Each row of a before or after table is a point. One or more steps were done to the points. Then noise was added and the rows were shuffled. The steps act on columns, c1 being the first. Write out the steps. A step turns or swaps two columns, mirrors them in a line or flattens them onto one, adds a multiple of one to another, or multiplies or shifts one. Angles are multiples of 10 degrees, from the lower column toward the higher: turns from -170 to 170, lines from 10 to 170 but not 90. Use the fewest steps. Two steps may share a column if one is a turn and the other turns, adds or multiplies; they go together, in the order done. Otherwise the lowest column goes first.

Before (9 x 2):
[[ 0.33  0.53]
 [-0.36  0.64]
 [ 0.42  0.53]
 [-1.05 -0.51]
 [-0.13  0.52]
 [ 0.13  0.32]
 [ 0.30  0.42]
 [ 0.49  0.09]
 [-0.16  0.31]]
After:
[[-0.51  0.08]
 [ 0.32 -0.07]
 [ 0.07  0.00]
 [-0.20  0.00]
 [-0.88  0.14]
 [-0.20  0.07]
 [ 0.19 -0.02]
 [ 0.45 -0.12]
 [ 0.21 -0.04]]
Steps: flatten c1 and c2 onto the line at 170 degrees

Before, 14 rows:
[[ 0.41  0.15  0.01 -0.28]
 [ 0.02  0.49 -0.41 -0.16]
 [ 0.31  0.35  0.56 -0.06]
 [-0.77  0.27  0.63  0.17]
 [ 0.32 -0.33  0.50  0.01]
 [ 0.42 -0.50  1.06 -0.54]
 [ 0.48 -0.14 -0.14 -0.22]
 [-0.08  0.33  0.43  0.40]
 [-0.02  0.40 -0.17  0.07]
 [ 0.32 -0.06  0.49 -0.16]
 [ 0.79 -0.03  0.96  0.10]
 [-0.22 -0.39  0.05  0.31]
 [-0.18 -0.22 -0.81 -0.38]
 [-0.21 -0.24  0.59 -0.52]]
After (14 x 4):
[[ 0.37  0.33  0.45  0.32]
 [ 0.52  0.32  0.01  0.28]
 [-0.18 -0.40  0.58 -0.12]
 [ 0.74  0.86  0.92  0.53]
 [-0.08  0.25  0.41  0.91]
 [ 0.41 -0.03  1.05 -0.03]
 [ 0.46  0.48  0.01  0.30]
 [-0.05  0.50 -0.46  0.31]
 [-0.18 -0.32 -0.78  0.15]
 [ 0.25  0.60  0.49  0.41]
 [-0.01  0.43 -0.20  0.53]
 [-0.19 -0.61  0.15  0.81]
 [ 0.27 -0.04  0.53  0.44]
 [-0.81 -0.55  0.53  0.66]]
Steps: add 1 times c1 to c2; shift c4 by 0.50

Before, 14 rows:
[[-1.10 -0.24 -0.16  0.10  1.06  0.83 -0.17 -0.34]
 [-0.17  0.11  0.35 -0.32  0.40 -0.06 -0.24  0.25]
 [-0.08  0.48  0.10 -0.18  0.75  0.01  0.69 -0.08]
 [-0.06 -0.08 -0.09 -0.55  0.81  0.17  0.12  0.10]
 [ 0.08 -0.50  0.03 -0.21 -0.31  0.24 -0.48  0.10]
 [-0.45 -0.04 -0.27 -0.33  0.85 -0.19  0.29 -0.46]
 [ 0.53  0.04 -0.20  0.24  0.00  1.00 -1.00 -0.14]
 [ 0.53 -0.51 -0.28  0.21 -0.02  0.79 -0.42  0.27]
 [ 0.10  0.00 -0.01  0.25  0.21 -0.04  0.47  0.02]
 [-0.28  0.11 -0.21 -0.67  0.49  0.11  0.57 -0.36]
 [-0.77  0.07 -0.14 -0.25  0.43  0.90  0.05 -0.03]
 [-0.23  0.20 -0.09 -0.50 -0.10 -0.13  0.38 -0.38]
 [ 0.36 -0.17 -0.31  0.13 -0.68  0.36 -1.02 -0.10]
 [-0.47  0.54 -0.64 -0.57  0.48 -0.52  0.37  0.37]]
After (14 x 8):
[[ 0.53  0.50 -0.29 -0.02  0.01  0.59 -0.42 -0.85]
 [-0.24 -0.11 -0.20 -0.01  0.50 -0.30  0.58 -0.24]
 [-0.44  0.03 -0.26  0.00  0.85 -0.54  0.29  0.08]
 [ 0.35  0.15 -0.34  0.00 -0.68  0.07 -1.03 -0.46]
 [-0.76 -0.06 -0.14  0.00  0.43  0.36  0.06 -1.12]
 [-1.09  0.24 -0.16 -0.02  1.03  0.05 -0.18 -1.12]
 [-0.07 -0.47  0.10  0.01  0.76 -0.06  0.69 -0.02]
 [-0.07  0.08 -0.07 -0.02  0.82  0.17  0.11 -0.20]
 [ 0.12  0.02  0.00 -0.03  0.20  0.00  0.48  0.04]
 [-0.47 -0.54 -0.65  0.00  0.48  0.13  0.36  0.75]
 [ 0.52 -0.03 -0.22 -0.01  0.01  0.32 -0.99 -1.28]
 [-0.23 -0.20 -0.11  0.00 -0.09 -0.41  0.35  0.01]
 [-0.16 -0.10  0.32 -0.03  0.43  0.18 -0.23  0.14]
 [ 0.09  0.50  0.01  0.01 -0.30  0.19 -0.47 -0.24]]
Steps: multiply c2 by -1; multiply c4 by 0; multiply c6 by 1.3; turn c6 and c8 by -70 degrees

Before (8 x 11):
[[-0.09 -0.37  0.02  0.09  0.23  0.01  0.21 -0.23  0.23 -0.05  0.12]
 [ 0.00 -0.33  0.33 -0.02  0.38 -0.14  0.21 -0.47  0.34  0.41 -0.87]
 [ 0.12  0.23  0.04 -0.22  0.00  0.11  0.38  0.11 -0.14 -0.20 -0.02]
 [ 0.10 -0.45  0.23 -0.22  0.11 -0.06  0.11 -0.47 -0.17  0.52  0.00]
 [-0.20 -0.10 -0.06 -0.15 -0.11  0.08 -0.09  0.17 -0.23 -0.40 -0.30]
 [-0.22  0.38 -0.60  0.71 -0.60 -0.01  0.00  0.72  0.15 -0.18 -0.52]
 [-0.24  0.27 -0.71 -0.15 -0.36  0.14  0.44 -0.02 -0.37 -0.59 -0.50]
 [-0.69  0.50  0.36  0.80 -0.72 -0.21  0.11 -0.21  0.10  0.01 -0.65]]
After, 8 rows:
[[ 0.12  0.51  0.16  0.17  0.15 -0.03  0.09 -0.46  0.23 -0.47 -0.19]
 [-0.16 -0.41 -0.08  0.24  0.35  0.07 -0.03  0.18  0.14 -0.07  0.58]
 [-0.05 -0.06  0.04 -0.11 -0.41  0.08  0.25 -0.22 -0.02 -0.39 -0.24]
 [ 0.09 -0.20  0.03  0.22  0.15  0.10  0.41  0.09  0.13  0.25 -0.16]
 [ 0.02  0.45  0.19  0.32 -0.72 -0.18  0.18 -0.45 -0.08 -0.39  2.00]
 [-0.69  0.02  0.24 -0.51  0.36 -0.24  0.14 -0.20 -0.65  0.49  2.18]
 [-0.24 -0.56 -0.51  0.33  0.68  0.13  0.48 -0.04  0.15  0.25  1.05]
 [-0.19 -0.15 -0.42 -0.45  0.21  0.01  0.00  0.73 -0.67  0.38  1.84]]
Steps: swap c2 and c10; multiply c3 by 0.7; turn c4 and c11 by 160 degrees; multiply c11 by 2.5; multiply c9 by 1.6; turn c5 and c9 by 130 degrees

Before, 11 rows:
[[ 0.00 -0.22 -0.24 -1.15 -0.23  0.48  0.16 -0.61  0.28  0.21 -0.12 -0.15
  -0.39 -0.06]
 [-0.03  0.40 -0.35  0.17  0.30  0.49 -0.37  1.30 -0.51  0.70  0.55 -0.35
   0.82  0.22]
 [ 0.21  0.01 -0.32 -0.02  0.30 -0.25 -0.22 -0.27 -0.88  0.52  0.18  0.47
  -0.16 -0.36]
 [ 0.05  0.29 -0.30  0.11  0.09 -0.10  0.03 -0.59 -0.46  0.78  0.13 -0.22
  -0.41  0.06]
 [-0.51  0.06 -0.08 -0.08  0.28  0.20 -1.18 -0.13  0.07 -0.87 -0.16 -0.33
  -0.67  0.32]
 [-0.55  0.03 -0.20  0.26  0.27  0.40  0.28 -0.31 -0.27 -0.31  0.59 -0.37
  -0.59 -0.35]
 [ 0.23 -0.43 -0.27  0.18 -0.68  0.58  0.24 -0.54  0.36  0.39  0.13  0.00
  -0.74 -0.11]
 [ 0.15 -0.12 -0.26  0.04  0.20  0.22  0.21 -0.45  0.64  0.49  0.24  0.41
   0.03 -0.35]
 [-0.57 -0.04 -0.12  0.28  0.22  0.46 -0.12  0.73  0.48  0.66 -0.18  0.41
  -0.34 -0.30]
 [-0.30 -0.53  0.20  0.31  0.25  0.05  0.17 -0.21 -0.23  0.33  0.29 -0.22
   1.27 -0.14]
 [-0.11  0.14  0.31 -0.14  0.27  0.64  0.23  0.41  0.40 -0.11 -0.23  0.15
  -0.10  0.01]]
After, 11 rows:
[[ 0.23 -0.19 -0.45 -0.25 -0.68 -0.36  0.23 -0.95  0.33 -0.32  0.60  0.01
  -0.71 -0.11]
 [-0.14 -0.34  0.51  0.14  0.28  0.29  0.19 -0.02  0.41  0.04  0.52  0.38
  -0.13  0.02]
 [-0.02 -0.35 -0.39  0.69 -0.23 -0.12  0.18 -1.01  0.28 -0.43  0.41 -0.37
  -0.38 -0.06]
 [-0.32  0.04  0.33 -0.32  0.27 -0.59  0.18 -0.61 -0.20 -0.23  0.15 -0.55
   1.29 -0.15]
 [ 0.02  0.23 -0.47 -0.33  0.12  0.21  0.02 -0.97 -0.45 -0.70 -0.06 -0.53
  -0.39  0.06]
 [-0.58 -0.32 -0.20 -0.42  0.20  0.09 -0.12  0.35  0.49 -0.57  0.35  1.02
  -0.36 -0.29]
 [-0.59  0.40 -0.31 -0.07  0.26 -0.09  0.27 -0.72 -0.26  0.36  0.58 -0.93
  -0.59 -0.35]
 [-0.51 -0.20 -0.12  0.38  0.29  0.10 -1.18 -0.55  0.07  0.82  0.11 -0.81
  -0.66  0.30]
 [ 0.22  0.22 -0.51 -0.17  0.33 -0.08 -0.21 -0.66 -0.88 -0.49 -0.17  1.18
  -0.16 -0.38]
 [-0.03  0.48 -0.53 -0.37  0.28  0.28 -0.35  0.91 -0.52 -0.62  0.66 -0.87
   0.84  0.20]
 [ 0.15  0.09 -0.41 -0.17  0.21 -0.18  0.23 -0.85  0.61 -0.45  0.29  1.04
   0.04 -0.36]]
Steps: turn c6 and c11 by 70 degrees; turn c2 and c6 by 70 degrees; multiply c3 by 1.6; multiply c4 by 0.7; turn c4 and c10 by 160 degrees; shift c8 by -0.40; multiply c12 by 2.5

Before (11 x 20):
[[-0.66  0.09 -0.21 -0.08 -0.25 -0.28  0.38 -0.02 -0.08  0.22  0.64 -0.41
  -0.72 -0.15 -0.37  0.73 -0.02 -0.02 -0.08 -0.86]
 [-0.54 -0.04  0.34 -0.24 -0.43 -0.03 -0.28 -0.54 -0.15 -0.48  0.34  0.71
  -0.70 -0.38 -0.24  0.05 -0.58  0.20  0.17 -0.04]
 [ 0.35  0.35  0.35  0.96  0.08  0.06 -0.22 -0.38  0.69  0.60  0.44  1.04
  -0.59  0.35  0.13 -0.20  0.31 -0.46 -0.26  1.05]
 [ 0.27 -0.32  0.50  0.11 -0.01  0.52 -0.73  0.35 -0.57 -0.39 -0.15 -0.20
  -0.10  0.49  0.61 -0.12  0.22  0.17 -0.01  0.05]
 [ 1.08  0.41  0.36 -0.14  0.01 -0.02  0.03  0.10  0.12  0.39  0.28  0.31
   0.66  0.53  0.62  0.18  0.41 -0.10 -0.54 -0.56]
 [ 1.08 -0.11 -0.11 -0.24 -0.48  0.79 -0.64  0.20  0.24 -0.17  0.64  0.20
   0.40  0.24 -0.20 -0.11 -0.63  0.14 -0.31 -0.21]
 [ 0.25  0.47 -0.61 -0.14 -0.18  0.15  0.42  0.08  0.40 -0.32  0.59 -0.06
  -0.83 -0.74  0.53 -0.15  0.12 -0.45  0.68  0.06]
 [-0.02  0.23  0.84  0.35 -0.07  0.47  0.29  0.51 -0.58 -0.78  0.10  0.25
   0.05  0.31  0.02 -0.19  0.17  0.42 -0.44 -0.19]
 [ 0.03 -0.20  0.21 -1.07 -0.19 -0.04  0.33  0.54 -0.17  0.36 -0.37 -0.50
   0.36  0.12 -0.22 -0.32 -0.27  0.17 -1.20  0.01]
 [ 0.22  0.00  0.03 -0.07 -0.04  0.69 -0.38  0.14 -0.15 -0.54  0.23 -0.01
  -0.60  0.91 -0.21 -0.22 -0.46 -0.37  0.30  0.11]
 [ 0.45  0.40  0.71 -0.25  0.25  0.08  0.33  0.55  0.61 -0.08  0.21 -0.33
   0.61 -0.19  0.32  0.11 -0.42  0.50 -0.13  0.14]]
After (11 x 20):
[[ 0.03  0.01  0.02  0.06 -0.04  0.71 -0.39 -0.23 -0.65 -0.54  0.23  0.01
  -0.59 -0.02 -0.22  0.13 -0.26 -0.39  0.30  0.11]
 [ 0.52  0.34  0.33  0.88  0.07  0.04 -0.23 -0.18  1.17  0.61  0.44  1.05
  -0.61 -0.01  0.12 -0.37 -0.22 -0.44 -0.27  1.04]
 [ 0.16 -0.10 -0.12  0.32 -0.49  0.80 -0.64 -0.10 -0.34 -0.15  0.63  0.20
   0.41 -0.01 -0.18  0.21 -0.65  0.13 -0.34 -0.20]
 [ 0.03  0.46 -0.62  0.01 -0.17  0.15  0.40 -0.17  0.62 -0.31  0.59 -0.07
  -0.84  0.01  0.51  0.08 -0.18 -0.44  0.68  0.09]
 [ 0.10 -0.33  0.50  0.20  0.00  0.53 -0.71 -0.13 -0.48 -0.37 -0.13 -0.19
  -0.09  0.00  0.62  0.33  0.51  0.18 -0.04  0.05]
 [-0.01  0.38  0.73  0.01  0.24  0.06  0.36  0.11  0.32 -0.10  0.22 -0.32
   0.58 -0.01  0.33  0.53 -0.71  0.52 -0.11  0.15]
 [-0.26 -0.03  0.37 -0.42 -0.42 -0.01 -0.30  0.06 -0.79 -0.48  0.35  0.72
  -0.70 -0.01 -0.24 -0.54 -0.35  0.20  0.20 -0.04]
 [-0.20  0.10 -0.20 -0.35 -0.25 -0.29  0.38  0.73 -0.13  0.20  0.65 -0.41
  -0.71 -0.01 -0.32 -0.04  0.04 -0.02 -0.07 -0.86]
 [ 0.15  0.24  0.83  0.27 -0.07  0.48  0.28 -0.19 -0.54 -0.78  0.06  0.25
   0.07 -0.02  0.02  0.50  0.50  0.43 -0.47 -0.18]
 [-0.44 -0.17  0.24 -0.78 -0.19 -0.03  0.31 -0.29 -0.47  0.39 -0.38 -0.52
   0.39 -0.02 -0.21  0.53 -0.11  0.15 -1.21  0.01]
 [ 0.20  0.40  0.36  0.37  0.01 -0.02  0.01  0.18  0.56  0.38  0.26  0.32
   0.66 -0.02  0.61  0.09  0.23 -0.11 -0.57 -0.57]]
Steps: flatten c1 and c4 onto the line at 60 degrees; swap c8 and c16; turn c9 and c17 by -40 degrees; multiply c9 by 1.6; multiply c14 by 0
